Each row of a before or after table is a point. One or more steps were done to the points. Then noise was added and the rows were shuffled. The steps act on how far a point lies along the listed directions, d1 being the first. What was done? A step turns or swaps two directions, mirrors them in a line or flattens them onto one, adds a multiple of one to another, or multiplies one. Angles are multiples of 10 degrees, from the lower direction toward the higher: turns from -170 to 170, lines from 10 to 170 but not 90. Use the fewest steps. Two steps may share a direction if one is a turn and the other turns, adds or multiplies; they go together, in the order done. Otherwise the lowest direction goes first.

Directions:
(1): [-1.55  3.32 -0.17]
(2): [ 1.21  0.39 -3.44]
(3): [-3.09 -1.51 -1.26]
Before (9 x 3)
[[ 0.24  0.21  0.45]
 [-0.06 -0.68 -0.48]
 [ 0.02  0.42 -0.67]
 [ 0.55  0.15 -0.11]
 [ 0.42  0.43 -0.85]
 [ 0.08  0.14 -0.09]
 [-0.32 -0.74 -0.02]
 [-0.41 -0.94 -0.11]
 [ 0.35 -0.06 -0.02]]
After (9 x 3)
[[ 0.35  0.06 -0.10]
 [ 0.10  0.17 -0.15]
 [ 0.50  0.49 -1.40]
 [ 0.11  0.37 -1.11]
 [-0.10 -0.80  0.14]
 [ 0.26 -0.72 -0.56]
 [ 0.57  0.34 -0.29]
 [ 0.04  0.31  0.61]
 [-0.12 -1.06  0.06]]
Steps: turn d1 and d3 by 20 degrees; multiply d2 by 1.6

Directions:
(1): [-1.57  3.11 -3.46  0.97 -1.88  1.97 -1.14 -1.43]
(2): [-3.83 -0.04  1.81  1.37  2.23  2.44 -1.10  1.97]
(3): [ 0.98  1.25  3.93  1.16 -2.71  2.27  1.37 -1.46]
(4): [-1.30  1.37  0.17  3.78  0.96 -3.30  2.25 -1.04]
(5): [ 1.86  2.06 -0.81 -0.84  3.56  2.24  3.00 -0.15]
Before (10 x 8)
[[ 0.21  0.47  0.04  0.26  0.31  0.35  0.60 -0.17]
 [ 0.65  0.79 -0.22  0.33  0.00 -0.22  0.18 -0.38]
 [ 0.26  0.36 -0.45 -0.04 -0.24 -0.21  0.06 -0.31]
 [ 0.18  0.08  0.44 -0.14  0.38 -0.29  0.30 -0.02]
 [-0.25 -0.57 -0.04 -0.76  0.58  0.75 -0.87  0.56]
 [-0.19  0.65 -0.69  0.21 -0.28  0.27 -0.05 -0.35]
 [ 0.01  0.04 -0.44  0.06 -0.29  0.00 -0.40 -0.23]
 [ 0.63 -0.13 -0.73 -0.09  0.24 -0.28  0.40 -0.29]
 [ 0.72 -0.06  0.69  0.21  0.18 -0.33  0.86 -0.07]
 [-0.68 -0.55 -0.17 -0.35  0.77  0.06 -0.61  0.99]]
After (10 x 8)
[[-1.04 -0.53  0.04  0.43 -0.02 -0.54 -0.99  0.28]
 [-0.02  0.60 -0.38  0.09 -0.48  0.59 -0.10 -0.37]
 [ 0.31 -0.09  0.19 -0.41 -0.22  0.76 -0.13  0.07]
 [ 0.92  0.53 -0.07 -0.28 -0.19  0.38 -0.21 -0.23]
 [-1.06 -0.31 -0.39  0.23  0.64 -0.40 -0.57  0.81]
 [ 0.33  0.38 -0.35 -0.16 -0.36  0.02 -0.01 -0.30]
 [ 0.20 -0.14  0.34 -0.55  0.30 -0.08 -0.04  0.16]
 [ 0.91 -0.44  0.52 -0.58  0.15  0.07  0.38  0.27]
 [-0.02  0.27 -0.35  0.36 -0.15 -0.12 -0.08 -0.34]
 [ 0.59 -0.37 -0.77 -0.45 -0.20 -0.01 -0.11 -0.20]]
Steps: turn d1 and d3 by 20 degrees; turn d4 and d5 by 100 degrees
